Rows are points. Each copy is the shape, with its points in the same order, stretched, turned, moved and blurred by noise. Say if it was mirrored as well.
(in the rows, 128 means zero)

Shape (7 x 2):
[[140 119]
 [150 105]
 [119 102]
 [234 168]
 [ 73 124]
 [ 89 114]
 [ 94 118]]
Copy 1 (7 x 2):
[[151 143]
 [150 131]
 [145 105]
 [107 244]
 [113  66]
 [127  79]
 [127  89]]
Copy 1 is: only turned
Copy 2:
[[142 128]
 [150 147]
 [125 154]
 [236  64]
 [ 66 132]
 [ 87 145]
 [ 96 138]]
Copy 2 is: mirrored

Shape, 7 rows:
[[ 85 142 204]
 [ 95 158 104]
 [133 121 103]
 [229 168 137]
 [215 125 167]
 [102 150 117]
 [164 112 103]]
Copy 1 (7 x 3):
[[174  34 106]
 [102 110  87]
 [ 82 133 131]
 [128 218 183]
 [128 173 210]
 [115 108  89]
 [ 81 164 172]]
Copy 1 is: mirrored
Copy 2, 7 rows:
[[131 187 101]
 [154 106 169]
 [136  92 128]
 [205  67  77]
 [150  99  59]
 [149 122 148]
 [124  76 124]]
Copy 2 is: mirrored
Copy 3, 7 rows:
[[ 98 156 184]
 [163 162  97]
 [158 115  94]
 [ 78 109  59]
 [ 72  85 104]
 [153 153 108]
 [145  98  85]]
Copy 3 is: mirrored
Copy 4 (7 x 3):
[[ 50 145 133]
 [134 199  96]
 [153 161 124]
 [119  49  86]
 [107  40 130]
 [126 185 104]
 [159 128 130]]
Copy 4 is: mirrored

Shape, 10 rows:
[[149 125 147 102]
 [ 84 162 128 114]
 [181 171 125 121]
 [114 117 161 119]
 [152 161 142 143]
 [227 161  59  98]
 [169 177 130  89]
 [ 25 135 100 142]
 [109 119 173 148]
 [ 93 112 135 108]]
Copy 1 (10 x 4):
[[116 161 139 128]
 [168 112 119  99]
 [132 183  86 120]
 [141 140 156 133]
 [157 173 119 142]
 [ 77 189  28 119]
 [128 181  98  86]
 [200  54 122 128]
 [167 136 170 151]
 [137 107 137 127]]
Copy 1 is: mirrored
Copy 2:
[[124 101 126 115]
 [162 163 114 132]
 [ 84 115  68 155]
 [165 101 135 128]
 [116 106  80 176]
 [  7 145  96 134]
 [ 89 132  71 121]
 [191 197 166 146]
 [181  81 122 164]
 [163 136 162 111]]
Copy 2 is: only turned
Copy 3 (10 x 4):
[[ 81 134 145 147]
 [149 142 168 128]
 [ 93 183 126 153]
 [104 121 141 150]
 [127 168 132 170]
 [ 78 202  81 111]
 [ 85 186 137 134]
 [201  89 155 107]
 [128 111 144 178]
 [121  96 141 126]]
Copy 3 is: mirrored
Copy 4:
[[ 78  97 133  86]
 [106 141  74  78]
 [ 48 125 130 138]
 [ 88  82 105  75]
 [ 57 124 108 135]
 [ 78 186 212 191]
 [ 41 140 140  97]
 [169 147  32  83]
 [ 85  76  74  94]
 [128  96 100  66]]
Copy 4 is: only turned

Shape, 11 rows:
[[193 157 135 173 139  71]
 [173 173 165 133 104 197]
 [ 69 118 103  80 154 120]
 [123 133 140  80 189 182]
 [149 185 174  65  74 194]
 [ 60  57  90 135 180  95]
 [125 169 149 168 120 121]
 [133 192 150 178 139 113]
 [157 123 195 170 118  87]
 [115 127 106 174 120 115]
 [ 68  80  63 101 149 126]]
Copy 1 (11 x 6):
[[ 42 173 140 219  95  93]
 [143 196 108 170 180 116]
 [123  90 130  88 116 121]
 [125 113  58 116 170 123]
 [161 174 130 118 199  73]
 [ 72  74 155 105  96 182]
 [ 95 203 138 151 118 128]
 [ 86 215 111 158 105 113]
 [ 17 182 169 163 152 110]
 [102 156 169 163  99 159]
 [136  62 158 111 104 168]]
Copy 1 is: only turned
Copy 2 (11 x 6):
[[ 97  37 167 118 125 109]
 [129 118 124 154 127 187]
 [171 205 128 149 127  79]
 [174 169 104 186 187 120]
 [132 180 136 108 122 213]
 [136 187 101 173 108  24]
 [125 114 161 155  97 127]
 [136  88 178 171 114 123]
 [ 47 110 157 137  86 115]
 [126 118 129 148  79  92]
 [166 199  90 141 117  61]]
Copy 2 is: only turned
Copy 3, 11 rows:
[[159 108 193 122  74 139]
 [ 99 186 132 103 130 191]
 [124  84 112  75 162  71]
 [144 129 104  37 170 142]
 [ 44 167 110  94 136 183]
 [189  73  96  98 159  41]
 [130 114 162 130 154 138]
 [137 105 191 116 161 154]
 [142  87 131 139 117 174]
 [144 129 145 141 133  89]
 [148 109  94  96 145  29]]
Copy 3 is: only turned
Copy 4, 11 rows:
[[164 141  80  64 166  69]
 [172 139  73 140 199 200]
 [143 113 193 117  68 127]
 [121  70 167 144 132 201]
 [219 132  69 170 118 215]
 [ 55 112 199 101  82  99]
 [167 151 130 111 178  84]
 [184 141 138 104 206  62]
 [139 132  74 131 147  53]
 [122 164 136  90 151 105]
 [ 95 126 184  97  60 159]]
Copy 4 is: only turned
